Rows are points. A path goes straight from each point to the next, and from the last back to the first. The post is the endless flat space through its rows: a point in 2 columns, a line in 3, a plane in 4, and so on, so that a path can go around it. Count how often the path circles the post. Going back the other way cancels.

Post (2 x 3):
[[  7  37  21]
 [-32  -6 -10]]
Path (26 x 3):
[[ 14  14  16]
 [-21 -64   2]
 [ -8 -38  31]
 [-66  19  29]
 [-57  53  -4]
 [-13  36 -26]
 [-12 -17 -28]
 [ 20  47   5]
 [-21  47 -49]
 [-54  67   8]
 [-73  40 -39]
 [-23  27 -34]
 [ -6 -19 -30]
 [ -7 -14 -25]
 [ 23  56  -1]
 [-60  25 -26]
 [-26  15  18]
 [ -6 -15  24]
 [ -5 -70 -28]
 [ 24  45  10]
 [  4 105  13]
 [-27  86  36]
 [-16  19  64]
 [  5 -27   5]
 [ 15 -10 -25]
 [ -7  12 -59]]
Times around: 1

Post (10 x 11):
[[-10 -31  55  29   8  15 -46 -29 -88   8   7]
 [ 11 -14  15  -9  52  23  10 -18  17  -6  47]
 [-63 -17  67  15 -44  15 -15  14   7 -32  13]
 [ 27 -36   0 -28   5  30  24 -20  34  -6 -64]
 [ 89  56 -34 -20 -34  21  31 -22 -10 -57  16]
 [-42 -14  19  18  45  64  -9 -10  45 -26  25]
 [ 40  53   4  -9 -16 -17 -53 -18 -44  -5 -10]
 [-72   8  26  34  -6  -7 -11 -19   3 -10 -25]
 [-21  -1   8 -32 -13  47  32  -6  21 -10  11]
 [ 31 -65  -1 -16 -58  26   9   5   5  16   1]]
Path (30 x 11):
[[  9 -22  -6 -50 -42  44  -5  27  78 -20  20]
 [ -8 -66  10 -28  15  26  23   6  50 -12   4]
 [ -6 -31  13  88  35 -65 -10 -46  24 -49  46]
 [ 33   2  44 -27 -26  56  36 -35   1 -42  10]
 [ 47  57  33   0  -8 -36   9 -21  22 -32 -72]
 [  2  -5  -9 -11 -53  48 -25  32  26   9  -3]
 [ 94  64 -21 -45 -39  78  27 -13 -93 -84  32]
 [ -1 -43  59 -81  35 -11  38 -15  23 -29   9]
 [-18  -2 -68  33 -25  81  59 -47  78 -45  26]
 [  6  80  14 -42  13  22  -8 -26  15  28   7]
 [-10  22  31 -14 -37  25   2 -15  41 -10  -3]
 [-13 -21   5  16  22 -10  28 -54  20 -22  86]
 [-60 -24  46 -22  12  -1   4  26 109 -52  -6]
 [ 11  29 -22 -12  35 -30   1  16  55 -11  70]
 [ 26 -18  66   7  15  65  27  -1 -52 -44  36]
 [-10   3  15  38   8  29  -1 -23   4  -5   0]
 [-44 -11  15  18 -26  43 -51 -49  15  12 -49]
 [-23  -7  18   9 -45   7  42 -22  12 -56  43]
 [-54  38  38   7 -59  33 -53  16  -3 -54 -31]
 [ 11   2  35 -63  25  62 -28 -20 -88  31 -42]
 [ 21  38  36 -81  32  32  38  -2  -6  39 -45]
 [ -7  26  27  18  -1  36 -90 -13  -4   3 -29]
 [ -6 -48  14  33  -9  48  20   0  22  31  -8]
 [ 36 -70  39  17  26  -6  29  31  49 -35  45]
 [ 36  -4  -1  -8  26  19 -70  -8 -15   3   4]
 [-40 -45  65 -24 -70  18 -30  -7 -11 -44  19]
 [ 10   3 -22 -17 -33 -37  22 -37  29  37  74]
 [ 29 -14   0  -4 -40  47   4 -28 -21  35 -36]
 [  2  23  17 -14 -37  54  22 -14  -5 -21  23]
 [-29 -38  31  45 -40  43 -24 -48 -48 -24 -15]]
Times around: 0

Post (17 x 18):
[[ 46  18  -4  35 -33  42 -15  22  30  -6  57 -39  -8  -6  28  61  32   4]
 [-64  -9 -14  14 -30   0  -9 -14 -18  47  -6  -2  -2 -23  21  -7 -18  19]
 [ 18 -14  22  59  32  32  23  -6 -37 -22 -12  50 -20 -19 -21  -5   7 -13]
 [ 25 -28 -22  24   2  -1 -38  16   6   2  -1  47 -16 -42  14  23  22 -12]
 [-20 -99  14  46  17 -43  15   6  38 -10 -12  41   5 -15  -9 -23   8   0]
 [ 70  10  -8 -15   2  51  12  42  22  -4  21  -3 -18 -35  25  28  32  29]
 [ 17  51 -29   9  -9 -10 -32  50   6 -24   8 -19 -22  42  37  64 -29  -6]
 [ 12  66 -12   5   9   2  -5 -42  -6  20 -42   7  23   7  -8  22 -11  -3]
 [  8  15 -62 -20 -50 -13  -2  21 -15  27  19 -15  30  -6  24 -23  56 -14]
 [ 16  44   5  29  -7 -26  -9 -15 -14  13   6 -10  -9  58 -41  -8 -35  33]
 [-19   6  14 -12 -49 -87 -44 -17  -3  -4  28   7  16  40 -27   6  -7   3]
 [ 12 -43   3  24  34  17 -16 -52  43  24  37  36  55  17   0 -59  19  -5]
 [ 18  -6 -16 -21  -9  41   2 -10  45   4  22   9   6  16 -46 -24  36 -24]
 [ 28  22  22 -21  32  -9  10  14 -11  13   3 -41 -22  49 -59 -14  -6 -37]
 [-21 -53  -7  59 -40 -17  -8 -21  39  18   3  36 -20 -62  63 -61  25  11]
 [ 17   3 -10   4   2  -3 -31 -51   0 -17  33 -53  24  46 -14 -21 -25  22]
 [ 20   4  13  57   1 -31 -24  11   0 -19  32  32 -12 -30 -11  11 -59 -12]]
Path (27 x 18):
[[-15  18 -39  44 -51 -11 -10 -12  45  17 -61 -22  38  51  37  -2  78   6]
 [ 25  18  30   1 -30 -19 -25 -21   2  -9  22  75  -5 -35 -24 -13  60 -11]
 [ 86  37  -9 -17 -33  -6 -52  33  33 -35  66 -54  40  50  19  34  21  16]
 [ 57 -12  13  54   3 -10  54  11  56   1 -19 -46  38 -44  58  50  24 -17]
 [ 15  45 -21  12 -32 -16  13 -31   8  11  42  12  26  13  35 -35 -39 -12]
 [-86 -19 -42  58 -22 -52 -28   7  39  21   6  51 -30  21  97 -12   1  13]
 [-24  61 -44  56 -43  -3 -54  25  23  57  10  -3 -17  18  83 -15  -2  13]
 [ 97 -58 -24 -18   8  47   9  40  -8 -11  38 -39  11 -49 -43 -58  21  13]
 [ 53 -21   5  43  22  37   3  -5   6  42   6 -60 -39  -7  31 -43   2 -18]
 [-10 -44  41  55 -18 -68 -10 -44  46  30  67  53  39  24 -36 -53 -56 -20]
 [ 51 -31 -41  22 -22 -16 -14  15  64 -40  -1  -9  39  12  42 -30  21 -59]
 [ 61 -45  46  17   3  18  -2 -29 -40  31  58  -5  12 -23 -90 -36 -13 -40]
 [  4  -3  23   6 -52 -15   8   3   8  48  12  37 -74   1   0 -52  47  35]
 [-22  10  27  66  60  60 -60 -37 -30 -18  58 -21  33  14   6 121 -48  32]
 [ 48  64 -27  26  42 -15   0  16   0  -4 -15 -43  37  -2  12 -25 -36 -15]
 [ 11  22 -44 -29 -20  41 -16  24  36 -33  -2  -5 -41   9 -41  27  17   8]
 [ 65 -11 -61  35  63   3  -3  38  65 -71  22 -38  18  41  18  51 -12  43]
 [  9 -24 -12  -3  51 -32  25  20  41 -40 -37 -32 -16 -37  -1  23 -23 -59]
 [ 23  -5  47  31 -16  42 -21 -28  13 -10 109 -18 -24  42  17  44  -3   3]
 [ 80 -14  16  46  34 -12   9  36  93  11  19  68  29  33  53 -13 -14   9]
 [  8  36 -44  29 -56   5  32  30  28   2 -53  -5 -10 -25  15 -60  44   6]
 [ 17 -42  39  43 -12 -12  -2  14 111 -53  36  58  32 -13   6 -41 -55   3]
 [ 42  19 -13  44  30  -4  16  20  15 -22 -20 -10  28  15 -43  -9 -24  -1]
 [-37 -20  18  10   5 -21 -66 -33 -32 -34   6  26 -53  25 -42  11  30  -9]
 [ 29  22 -15 -13 -39 -40  19  25 -12   6   3 -54 -55 -44   5   8   2  38]
 [ 11 -25  42  20  47 -21   1  -4  19  19  -5 -18   9 -21 -11 -26  11 -22]
 [ -8   9  34  34  40   3 -26 -30   3  18 -28  36 -16  60 -71 -12 -27 -34]]
Times around: 1
